Rows are points. To make a cloud, some directions were put in groups of two or more. Within a group, all points are equally far from the middle, so they leave a hole (a ring in 2 directions, a hollow ball in 3). The other directions are filled evenly. Then the cloud was stretched, turned, moved and blurred a little. Count the holes, and give their numbers of directions, smallest first.
In the rows, 128 means zero.

Cloud (13 x 2)
[[ 84 172]
 [116  86]
 [109 193]
 [178 177]
 [ 98 187]
 [187 144]
 [ 74 127]
 [186 156]
 [ 93  96]
 [ 73 144]
 [114 195]
 [177 114]
 [ 98 186]]
Holes: 1 (2)

Cloud (14 x 2)
[[128 180]
 [ 89 118]
 [112 117]
 [143  56]
 [ 41 130]
 [200 103]
 [130  73]
 [140 114]
 [ 87 167]
 [ 89 132]
 [165 138]
 [189  70]
 [118  83]
 [101  38]]
Holes: 0

Cloud (22 x 3)
[[201 107 164]
 [119 188 153]
 [ 86 101  67]
 [161 192 101]
 [ 72 108 104]
 [172  97  90]
 [ 74 102 115]
 [192 141 114]
 [ 61 130 111]
 [192 146 138]
 [193 107 128]
 [ 72 116  56]
 [183 160 152]
 [122  73 115]
 [145  96  57]
 [188  70 173]
 [ 52 161  68]
 [125  64 141]
 [138 202 105]
 [183 156 175]
 [122  81  91]
 [103 186 149]]
Holes: 1 (2)

Cloud (19 x 3)
[[ 93 198 132]
 [143 175  98]
 [ 90  96 145]
 [ 49 162  98]
 [187 103 116]
 [100 108  78]
 [116  27 119]
 [183 107  99]
 [141 100 146]
 [100 188  99]
 [139 221 176]
 [ 80 142 201]
 [143 117 114]
 [154 213 147]
 [173 100 188]
 [137 226 154]
 [ 68 107 143]
 [108 185 138]
 [134 156 164]]
Holes: 0

Cloud (28 x 4)
[[ 74  93 109  99]
 [193  74 156 104]
 [152 118 166  69]
 [131  48 113 156]
 [132  80  51 140]
 [193 105 193 162]
 [218  95 136 118]
 [170 165 169  95]
 [140  42 125 127]
 [ 98  92 124  76]
 [140  63  70 146]
 [198 151 113 168]
 [155 119  94 181]
 [208 117  88 116]
 [223 132 103 123]
 [132  81  74 171]
 [ 93 105  67 102]
 [148  45 132 116]
 [139  65  67 146]
 [187 113 203  88]
 [111  74 184 146]
 [139 130  96  75]
 [172 148 191  89]
 [152 152 192 116]
 [188 164 101  98]
 [176 121 113 182]
 [123 117  66  90]
 [223 115 182 148]]
Holes: 2 (2, 2)

Cloud (29 x 4)
[[123  82 155  59]
 [112 127  45 114]
 [168 186 177 126]
 [ 77 166 170 187]
 [157  71 164 149]
 [115  53 120 144]
 [107 141 141  58]
 [133  53 142 136]
 [124 204 154 170]
 [111 193 150 188]
 [182 170 171 115]
 [130 161  84 169]
 [133  83  38  91]
 [ 65 141 187 121]
 [131  69 141  57]
 [115 198 187 181]
 [150  59  75  61]
 [109 150 128 202]
 [185 103 123 168]
 [188  90  83  86]
 [ 83 118  51  99]
 [117 197 118 127]
 [143 111 116 192]
 [152 198 181 144]
 [170 102  58 119]
 [191 116 120  75]
 [152 131  67 154]
 [160 120  99 181]
 [106 183  93 115]]
Holes: 2 (2, 2)
